Rows are points. Any point is a mix of the corners, with weights that add up to 1. It lies inside the corners' shape when no weight is negative. Is each point inside? If not, which corners have a negative weight?

Corners:
(1): [-0.54  0.03 -0.64]
(2): [-0.17 -0.27  0.27]
(3): [-0.09  0.24  0.26]
(4): [ 0.30 -0.04  0.38]
Points:
[ 0.03 -0.14  0.28] -> inside
[-0.38  0.10 -0.14] -> outside (4)
[0.11 0.03 0.50] -> outside (1)
[ 0.09 -0.19  0.29] -> outside (3)
[ 0.12 -0.04  0.60] -> outside (1)

Corners:
(1): [ 0.04 -0.02 -0.55 -0.38  0.02  0.17 -0.20 -0.40 -0.27 -0.19 -0.13]
(2): [ 0.30 -0.43 -0.03  0.23  0.17  0.17  0.10 -0.52  0.03  0.23 -0.16]
(3): [ 0.16 -0.07 -0.20  0.36 -0.37  0.10  0.15 -0.41 -0.16  0.16  0.02]
(4): [-0.02  0.26  0.07 -0.12  0.10 -0.06  0.24  0.03  0.23  0.09 -0.23]
(5): [-0.21 -0.31  0.14 -0.14 -0.35 -0.05 -0.28 -0.41  0.15  0.00  0.25]
(6): [ 0.07 -0.20  0.02  0.02 -0.10  0.14  0.17 -0.36  0.11 -0.52  0.02]
(7): [ 0.27 -0.29  0.09  0.08  0.08 -0.18  0.22  0.45 -0.23  0.18  0.04]
(8): [ 0.34 -0.30 -0.27  0.11 -0.34 -0.24 -0.27  0.39  0.24  0.09 -0.36]
(9): [ 0.18 -0.42 -0.10 -0.08 -0.32 -0.09  0.48 -0.11 -0.08  0.08 -0.30]
(10): [ 0.24 -0.06 -0.69 -0.09  0.16 -0.05  0.21 -0.45  0.21 -0.28  0.53]
(11): [-2.09 -0.26 -0.15  1.46 -0.10  0.13 -0.14 -0.47 -0.07  0.12  0.24]
(12): [-0.03 -0.12 -0.02 -0.21 -0.28  0.41  0.20  0.22  0.26  0.18  0.11]
Points:
[-0.16 -0.22 -0.31  0.27 -0.06 -0.01 -0.21 -0.46 -0.04 -0.12  0.18] -> outside (4, 9, 12)
[ 0.01 -0.13 -0.28  0.17 -0.07 -0.05  0.06 -0.28  0.01 -0.02 -0.26] -> outside (5, 7, 12)
[ 0.04 -0.15 -0.07  0.02 -0.06  0.03  0.17 -0.03  0.04 -0.01  0.01] -> inside
[-0.03 -0.04 -0.07  0.09 -0.11  0.03  0.12 -0.11  0.08  0.06 -0.07] -> inside
[ 0.48 -0.12 -0.08 -0.37 -0.14 -0.02 -0.08 -0.13  0.14 -0.07  0.03] -> outside (9, 11)

Corners:
(1): [ 0.46 -0.34 -0.27 -0.52  0.12 -0.51  0.47 -0.03  0.07 -0.03 -0.48  0.35
  0.04 -0.45  0.06  0.24  0.42 -0.09 -0.21 -0.23]
(2): [ 0.34 -0.27  0.00  0.39  0.06  0.05  0.83  0.19  0.17 -0.47 -0.29  0.33
  0.01 -0.64 -0.30 -0.04  0.46  0.00 -0.38 -0.13]
(3): [-0.28  0.44 -0.29  0.26  1.02  0.36 -0.25  0.00 -0.42 -0.14  0.42  0.30
  0.52  0.33  0.12  0.09  0.56 -0.16  0.32  0.15]
(4): [-0.12 -0.16  0.51 -0.33  0.03  0.02  0.16  0.37  0.54  0.46  0.16 -0.49
 -0.26 -0.16 -0.09  0.54  0.19 -0.18  0.02  0.19]
(5): [ 0.05 -0.09  0.01  0.05 -0.15 -0.63 -0.31  0.11  0.10 -0.40  0.17  0.15
  0.05 -0.58 -0.52  0.05 -0.38 -0.39  0.13  0.17]
(6): [-0.05  0.45  0.80  0.36  0.58 -0.53  0.03  0.15  0.42  0.05  0.21  0.08
  0.20  0.06 -0.32 -0.28  0.01 -0.52  0.02 -0.39]
(7): [-0.25  0.56 -0.04 -0.32 -0.72 -0.09 -0.15  0.61  0.26 -0.41 -0.33 -0.31
  0.48 -0.17  0.09 -0.27 -0.13  0.51 -0.42  0.17]
(8): [ 0.22  0.57 -0.11  0.73 -0.26  0.21  0.13  0.30 -0.06  0.11  0.12 -0.34
  0.44 -0.38  0.67  0.33  0.23  0.14 -0.16  0.33]
(9): [-0.49  0.21  0.24  0.04 -0.55  0.16  0.09 -0.05 -0.18  0.39 -0.23 -0.33
 -0.27 -0.64  0.20  0.02 -0.12  0.44  0.02  0.83]
(10): [-0.64  0.47  0.04  0.19 -0.76  0.00 -0.05  0.20 -0.51  0.11  0.13 -0.35
  0.45  0.26  0.07 -0.36 -0.37 -0.85  0.16 -0.14]
(11): [ 0.27 -0.23  0.41 -0.02 -0.45  0.58 -0.25 -0.66 -0.29  0.29  0.53  0.09
 -0.08  0.29  0.20  0.05  0.22 -0.23 -0.11  0.47]
(12): [ 0.24  0.15 -0.21  0.01  0.11 -0.28  0.07  0.15 -0.36  0.20  0.07 -0.78
 -0.21  0.10 -0.50  0.42 -0.04  0.03 -0.30 -0.14]
(13): [ 0.14  0.00  0.16  0.16 -0.45  0.01 -0.05 -0.24 -0.50  0.00  0.20 -0.10
  0.07 -0.19  0.29  0.44 -0.21  0.03  0.31 -0.23]
(14): [ 0.34  0.47  0.13  0.63  0.68  0.30 -0.35  0.05  0.37 -0.18 -0.08  0.50
 -0.03  0.14  0.05 -0.16 -0.18 -0.15  0.15 -0.16]
(15): [-0.10  0.31 -0.47 -0.19 -0.18 -0.44  0.24  0.10  0.09 -0.41  0.61  0.23
  0.49 -0.66 -0.39  0.28 -0.38  0.09 -0.20  0.04]
(16): [ 0.00  0.28  0.24 -0.04  0.92  0.07  0.18  0.39 -0.37 -0.04 -0.25 -0.30
 -0.31 -0.52 -0.26  0.21  0.04  0.07 -0.58 -0.04]
(17): [ 0.29 -0.76  0.03  0.11  0.19 -0.02  0.44  0.04  0.05  0.37  0.33  0.01
 -0.07 -0.52  0.08  0.35  0.09  0.07  0.05 -0.03]
(18): [-0.02 -0.16  0.23  0.49  0.43  0.20 -0.13 -0.16 -0.01  0.36  0.16 -0.20
 -0.32 -0.42 -0.32  0.58  0.27  0.18 -0.55 -0.10]
(19): [ 0.26 -0.16  0.38  0.14 -0.11  0.32 -0.14  0.20  0.23  0.44  0.58  0.41
 -0.40 -0.12 -0.08  0.05  0.37  0.41  0.39  0.25]
(20): [-0.13  0.07 -0.28 -0.23  0.30 -0.44 -0.36  0.16  0.11 -0.26  0.78 -0.02
 -0.34  0.20 -0.08  0.48 -0.21  0.20 -0.21  0.20]
(21): [ 0.12 -0.37  0.09  0.19 -0.32 -0.01  0.36  0.05 -0.16  0.22  0.13  0.40
  0.27  0.32 -0.03  0.51 -0.10 -0.13  0.23 -0.10]
Points:
[-0.01  0.25  0.17  0.06 -0.22 -0.38 -0.07  0.36  0.28 -0.08 -0.16 -0.33
 -0.19 -0.36 -0.11  0.07 -0.09  0.06 -0.12  0.00] -> outside (3, 11, 15, 16, 17, 21)
[ 0.06  0.32 -0.13  0.35  0.22  0.04 -0.38 -0.07  0.07  0.04  0.62  0.18
  0.21  0.19 -0.11  0.15 -0.05  0.14  0.11  0.28] -> outside (1, 2, 4, 10, 13, 16)
[ 0.01 -0.02  0.06  0.09 -0.09 -0.05  0.09  0.09 -0.06  0.06  0.15  0.08
  0.08 -0.14 -0.06  0.16  0.01 -0.08  0.04  0.05] -> inside
[-0.03  0.07  0.06  0.02 -0.02 -0.18  0.12  0.08 -0.04  0.01  0.17 -0.09
  0.10 -0.20 -0.10  0.19  0.01 -0.09 -0.13  0.03] -> outside (14, 19)
[-0.01  0.12 -0.03  0.04 -0.05 -0.10  0.10  0.06 -0.07 -0.07  0.24  0.02
  0.11 -0.33 -0.09  0.23 -0.09  0.04 -0.08  0.05] -> inside
[-0.02  0.12  0.13  0.10 -0.09 -0.02 -0.02  0.18  0.04  0.03  0.15 -0.16
 -0.03 -0.20 -0.11  0.17 -0.07  0.10 -0.17  0.09] -> outside (1, 3)
[ 0.13 -0.04  0.07  0.12  0.08 -0.09  0.07  0.09  0.00 -0.02  0.21  0.06
  0.06 -0.16 -0.10  0.22  0.03 -0.09 -0.05 -0.09] -> outside (9)

Corners:
(1): [-0.31  0.25 -0.20 -0.39 -0.36 -0.39 -0.42  0.27 -0.14 -0.10  0.13  0.05
 -0.03 -0.47  0.45 -0.07  0.32  0.47  0.17 -0.39]
(2): [ 0.20  0.18 -0.29  0.00 -0.27 -0.01  0.18  0.16  0.41 -0.17  0.50  0.11
 -0.25  0.04  0.14  0.27 -0.91  0.41  0.64 -0.63]
(3): [-0.02  0.15  0.23  0.27  0.41  0.05  0.26  0.16  0.75 -0.18  0.28 -0.05
  0.51  0.12 -0.43 -0.04 -0.89 -0.16  0.42  0.34]
(4): [ 0.14 -0.23  0.38  0.49 -0.35 -0.17 -0.20 -0.12  0.00  0.06  0.23 -0.29
  0.17  0.44 -0.01 -0.14 -0.27 -0.12 -0.24  0.01]
(5): [-0.36 -0.15 -0.28  0.07  0.02  0.16 -0.12 -0.13 -0.29 -0.34  0.20 -0.09
 -0.09 -0.44  0.23 -0.09  0.36  0.14  0.43 -0.19]
(6): [-0.29 -0.09  0.39 -0.03 -0.17  0.12 -0.38  0.53  0.00 -0.40  0.16 -0.48
 -0.32  0.31  0.32  0.05 -0.23  0.30 -0.24  0.25]
(7): [ 0.02 -0.10 -0.45  0.22 -0.13 -0.30 -0.27  0.17  0.36  0.41  0.16 -0.33
  0.00  0.27  0.28  0.51  0.05  0.49 -0.41 -0.18]
(8): [-0.17  0.16  0.67  0.19 -0.22 -0.41 -0.07  0.65  0.71 -0.27 -0.21 -0.01
  0.02 -0.04  0.26  0.52 -0.57  0.17  0.21 -0.43]
(9): [ 0.49  0.29  0.09  0.18 -0.13  0.45  0.24 -0.07 -0.02  0.41  0.26 -0.12
 -0.56 -0.23  0.01 -0.13  0.05 -0.77  0.13 -0.31]
(10): [-0.63 -0.57  0.59  0.13  0.27 -0.40 -0.27 -0.54  0.30 -0.11 -0.37 -0.20
  0.05 -0.12 -0.37 -0.17 -0.39 -0.39  0.55  0.47]
(11): [ 0.16 -0.37  0.14 -0.15 -0.57  0.36 -0.49 -0.07 -0.18 -0.12 -0.05 -0.48
 -0.21  0.37  0.38 -0.02  0.00  0.25 -0.03  0.17]
(12): [-0.26  0.36  0.58  0.01  0.58  0.10  0.20 -0.50 -0.36  0.53 -0.19  0.43
  0.15  0.01 -0.37 -0.27 -0.08 -0.51 -0.05  0.49]
(13): [-0.10  0.15  0.09 -0.15  0.49 -0.18  0.23 -0.32  0.17 -0.18 -0.34  0.29
 -0.05 -0.07 -0.28 -0.26  0.12 -0.79  0.05 -0.26]
(14): [ 0.51 -0.20  0.09  0.39 -0.21 -0.11  0.41  0.42  0.28 -0.31  0.13 -0.28
  0.08 -0.53  0.30 -0.16  0.26  0.43  0.55  0.03]
(15): [-0.04 -0.60 -0.13 -0.12 -0.13  0.00  0.30  0.10  0.60 -0.25 -0.24 -0.48
  0.06 -0.01 -0.40  0.16 -0.67 -0.01  0.41 -0.42]
(16): [-0.14  0.26 -0.23 -0.10 -0.03  0.33 -0.20 -0.82 -0.72  0.66 -0.19  0.44
 -0.40  0.17 -0.52 -0.15  0.29 -0.74 -0.17  0.21]
(17): [-0.48  0.01  0.03  0.19 -0.60 -0.27  0.08 -0.20 -0.03 -0.09  0.32 -0.34
  0.05  0.14  0.06  0.11  0.02  0.17 -0.13 -0.37]
(18): [ 0.20  0.02 -0.09 -0.02 -0.58  0.30  0.19 -0.01  0.11  0.51  0.12  0.08
 -0.47  0.43 -0.25  0.04 -0.13 -0.18  0.27 -0.60]
(19): [-0.79 -0.71  0.51 -0.28  0.49 -0.49  0.07 -0.34  0.44 -0.09 -0.13  0.14
  0.20  0.01 -0.79  0.48 -0.17 -0.77  0.00 -0.02]
(20): [-0.43 -0.52 -0.28 -0.06 -0.55  0.32 -0.55 -0.52 -0.36  0.23 -0.32  0.10
 -0.37  0.00  0.26 -0.08  0.54  0.01 -0.40  0.19]
(21): [ 0.12 -0.15 -0.20 -0.13  0.01  0.06  0.28  0.19 -0.21  0.13 -0.07  0.02
  0.26 -0.51  0.21 -0.17  0.03 -0.39  0.63  0.14]
Points:
[ 0.03 -0.13 -0.03 -0.12 -0.34  0.26 -0.15  0.14 -0.04 -0.07  0.10 -0.12
 -0.13  0.00  0.15  0.03 -0.21 -0.06  0.26 -0.13] -> outside (7, 10, 12, 13, 14, 17)
[-0.21 -0.16  0.09 -0.05 -0.01 -0.05 -0.05 -0.06  0.04 -0.04 -0.05 -0.11
 -0.12 -0.15  0.01  0.06  0.01 -0.13  0.13 -0.04] -> outside (3, 4, 18)
[-0.15 -0.25  0.01  0.04 -0.19  0.06 -0.11 -0.16  0.03  0.04 -0.07 -0.09
 -0.08  0.03 -0.02 -0.01 -0.05 -0.08  0.02 -0.02] -> inside
[-0.12 -0.08  0.08  0.07 -0.04 -0.02  0.01 -0.17  0.03  0.05 -0.02 -0.04
  0.00 -0.05 -0.08 -0.06  0.03 -0.22  0.11 -0.06] -> outside (2, 6)
[-0.18 -0.19  0.28  0.04  0.05 -0.10  0.00 -0.01  0.12 -0.23 -0.13 -0.14
  0.06 -0.19  0.04 -0.13  0.02 -0.24  0.13  0.06] -> outside (2, 7, 16, 18)
[-0.22 -0.25  0.19 -0.01 -0.02 -0.04 -0.03  0.07  0.14 -0.03 -0.17 -0.11
  0.14 -0.01 -0.01  0.16 -0.34 -0.01  0.18  0.29] -> outside (1, 4, 5, 9, 13, 18)
[ 0.00  0.11 -0.06  0.03 -0.26  0.32 -0.10 -0.29 -0.38  0.17  0.04 -0.04
 -0.27 -0.02  0.00 -0.31  0.31 -0.21 -0.09  0.00] -> outside (2, 7, 8, 10, 19, 21)

Corners:
(1): [ 0.02  0.43 -0.12  0.04 -0.17 -0.01  0.32  0.18 -0.46 -0.38 -0.04  0.09
  0.24  0.26  0.30  0.08 -0.10  0.48 -0.18  0.34]
(2): [ 0.17  0.12 -0.15 -0.08 -0.31  0.03 -0.23  0.08  0.32  0.38 -0.09 -0.18
  0.18  0.27 -0.06 -0.16 -0.66  0.19  0.07 -0.07]
(3): [-0.12 -0.31  0.05 -0.55  0.32 -0.41 -0.04  0.23  0.20  0.40  0.33  0.12
  0.45 -0.42  0.38  0.45  0.89  0.19  0.06  0.21]
(4): [-0.10 -0.31  0.22  0.32  0.46 -0.04 -0.27 -0.06  0.03 -0.11  0.23  0.88
 -0.03 -0.54  0.01 -0.03  0.17  0.93 -0.10  0.11]
(5): [-0.15  0.16 -0.04  0.33 -0.41 -0.33  0.06 -0.46 -0.08 -0.87  0.49 -0.29
 -0.58  0.21 -0.21 -0.50 -0.14 -0.07 -0.06 -0.48]
(6): [-0.16  0.08  0.45  0.20  0.06 -0.35  0.34 -0.01 -0.36  0.78 -0.14 -0.27
  0.32  0.07  0.19  0.44  0.34 -0.28 -0.28  0.06]
(7): [-0.38  0.41 -0.34 -0.57 -0.29  0.09 -0.34  0.46 -0.95 -0.16 -0.40 -0.18
 -0.15  0.31 -0.01 -0.07 -0.32 -0.43 -0.52  0.16]
(8): [ 0.02 -0.22  0.26  0.33  0.43  0.01  0.37 -0.19  0.04 -0.18 -0.40 -0.04
 -0.28  0.35  0.07 -0.28  0.01  0.21 -0.49 -0.19]
(9): [ 0.11  0.07 -0.64 -0.25 -0.20  0.33  0.07  0.15 -0.17 -0.32 -0.05  0.02
 -0.20 -0.12  0.10 -0.16  0.43  0.24  0.14  0.34]
(10): [ 0.18  0.12  0.23  0.52  0.34 -0.25  0.18 -0.25  0.20  0.12 -0.56 -0.03
 -0.31  0.10  0.16  0.25 -0.01 -0.54 -0.15 -0.06]
(11): [-0.42 -0.02 -0.68  0.43  0.31  0.06  0.34  0.35 -0.04  0.15  0.32  0.34
 -0.20 -0.06  0.29  0.13  0.46 -0.50  0.38 -0.02]
(12): [-0.37  0.22 -0.08 -0.04 -0.12 -0.08  0.41  0.19 -0.23  0.07 -0.13  0.47
 -0.47 -0.53 -0.02 -0.28  0.10 -0.12  0.40  0.21]
(13): [ 0.26 -0.24  0.31 -0.24  0.29  0.06 -0.17 -0.52 -0.06 -0.51 -0.31  0.01
  0.04 -0.64  0.66  0.49 -0.35  0.78  0.19 -0.16]
(14): [ 0.26 -0.34  0.03 -0.02  0.24 -0.05  0.40 -0.11  0.49  0.06 -0.26 -0.12
 -0.31  0.43 -0.09  0.38 -0.32  0.31 -0.10  0.28]
(15): [-0.41  0.25  0.06  0.03 -0.15  0.57 -0.55 -0.03  0.04 -0.05  0.42  0.22
 -0.65  0.55  0.09 -0.09  0.01 -0.76  0.28 -0.35]
(16): [ 0.41  0.15 -0.27 -0.26 -0.31 -0.31 -0.06  0.15 -0.37 -0.22 -0.32  0.40
  0.13  0.28 -0.25 -0.18 -0.35 -0.04  0.20 -0.03]
(17): [-0.30 -0.55 -0.01 -0.05  0.17 -0.04  0.17 -0.21  0.16  0.01  0.08  0.29
  0.86 -0.39  0.05  0.53  0.51 -0.28 -0.08  0.12]
(18): [-0.19  0.11 -0.07  0.05  0.10  0.07  0.09 -0.13  0.20  0.11  0.16  0.46
  0.04 -0.20  0.32  0.35  0.24 -0.20  0.04 -0.43]
(19): [-0.05 -0.45  0.23  0.25 -0.30  0.29 -0.13  0.30  0.51 -0.04  0.14 -0.17
 -0.03 -0.03  0.09  0.40  0.07 -0.42 -0.10 -0.30]
(20): [-0.08  0.76 -0.03  0.09  0.12 -0.32 -0.25 -0.36 -0.15 -0.47 -0.50 -0.19
 -0.38  0.21 -0.36 -0.18 -0.52  0.13  0.01 -0.83]
(21): [-0.19 -0.13  0.13  0.45 -0.64 -0.64  0.32 -0.12  0.03  0.24 -0.45  0.05
 -0.31  0.36  0.37  0.31  0.56 -0.10  0.34  0.46]
Points:
[-0.09  0.04  0.01  0.11  0.07 -0.10  0.02 -0.03 -0.01 -0.02 -0.08  0.17
 -0.09  0.03  0.06  0.07 -0.01 -0.02  0.00 -0.10] -> outside (9)
[ 0.07  0.10 -0.05  0.05 -0.04  0.12 -0.05  0.02 -0.01 -0.19 -0.07  0.05
 -0.23  0.04  0.04  0.07 -0.32  0.00  0.04 -0.19] -> outside (3, 8, 17, 21)
[-0.22  0.04 -0.08  0.19  0.13 -0.11  0.08 -0.09  0.10  0.01 -0.07  0.14
 -0.31  0.10  0.01 -0.05  0.17 -0.07 -0.02 -0.07] -> outside (1, 6, 13, 16, 19)
[-0.01  0.03 -0.02  0.00  0.02 -0.05  0.09  0.06 -0.08  0.02 -0.18  0.11
  0.00  0.05  0.13  0.17 -0.01  0.04 -0.02  0.07] -> outside (5)
